Each row of a before or after table is a point. The points were changed in one or more steps. Then noise was added and the rows were shuffled. The steps act on columns, c1 being the first. Write out the steps. A step turns or swaps two columns, mirrors them in a line or flattens them onto one, adds a multiple of one to another, or multiplies or shifts one. Angles are multiples of 10 degrees, from the lower column toward the higher: turns from -170 to 170, lines from 10 to 170 but not 90. Use the fewest steps. Two steps may share a column if one is a turn and the other turns, adds or multiplies; they go together, in the order done. Otherwise the lowest column goes first.
In the rows, 128 means zero.

Before, 10 rows:
[[108 127 132]
 [115  90 117]
 [106 144 169]
 [165 142 104]
 [120  89 152]
 [173 143 147]
 [187  94 139]
 [136  96 149]
 [108  90 111]
 [108 103 136]]
After, 10 rows:
[[221 145  90]
 [200 151 143]
 [114 153  91]
 [ 97 133 102]
 [ 96 167 145]
 [ 94 133 129]
 [ 98 111  93]
 [109 111  90]
 [189 102 139]
 [140 150  98]]
Steps: multiply c1 by 1.6; swap c2 and c3

Before (10 x 6):
[[140 145 120 181 228  89]
 [117 106 132  91  92 145]
 [172 169 172 174 123 144]
 [116 114 118 129 125 147]
 [ 64 125 123 103 122  82]
 [101 111 143 128 175 162]
 [114 101 123  99 124 118]
 [127 178  97  67 113 106]
 [143 138 154  96 132 129]
 [105 168 140 168 128  92]]
After, 10 rows:
[[113 120 128 125 126 149]
 [108 126 144 165  92 147]
 [145 150 141 159 133 128]
 [104 113 138 156 125 118]
 [151 122  73 187 115 108]
 [147 123 119  79 226  88]
 [ 69 139 104 153 121  83]
 [ 96 141 137 127 174 162]
 [129 161  96  91 125  93]
 [188 174 140  81 122 143]]
Steps: turn c1 and c2 by -30 degrees; turn c2 and c3 by -60 degrees; multiply c4 by -1

Before (10 x 11):
[[120 158 136 121 113  85 147 110 131 160 163]
 [124 105 117 101  96 107  86 168 111 198 143]
 [146 125 136 109 104  93 142 120 102 126 124]
 [123  74 123  88 116 116  58 125 149 168 153]
 [110 124  86 115 152 171 124 158 145 112 147]
 [106 106 128 169 158 165 155 156 154  99 148]
 [101 116 118 117 157 146 149 169 173 124 120]
 [ 88 135 135 106 103 112 119 117 101 150 122]
 [ 82 155 108 133 174 122 106 182 146  94 139]
 [152 125 153 127 159 117 145  76 103 156 124]]
After (10 x 11):
[[ 90 194 131 108  98 155 123 113  58 139 110]
 [121  84 120  87 117 167  55 120 181 126 129]
 [145  95 138 107 103 135 146 122  67 160 119]
 [108 156  86 113 149 101 124 157 167  87 163]
 [ 79 227 108 130 173  99 106 185 174 141 153]
 [123 103 117  96  92 201  85 165  83 131 110]
 [121 171 140 121 113 174 144 114 128 159 144]
 [148  92 154 135 162 159 149  74  64 128 105]
 [106 137 125 173 161  95 154 157 192 103 167]
 [102 152 119 117 151 116 151 171 237 113 123]]
Steps: add -1.5 times c1 to c2; turn c6 and c10 by -110 degrees; add -0.5 times c6 to c11; multiply c9 by 2.5
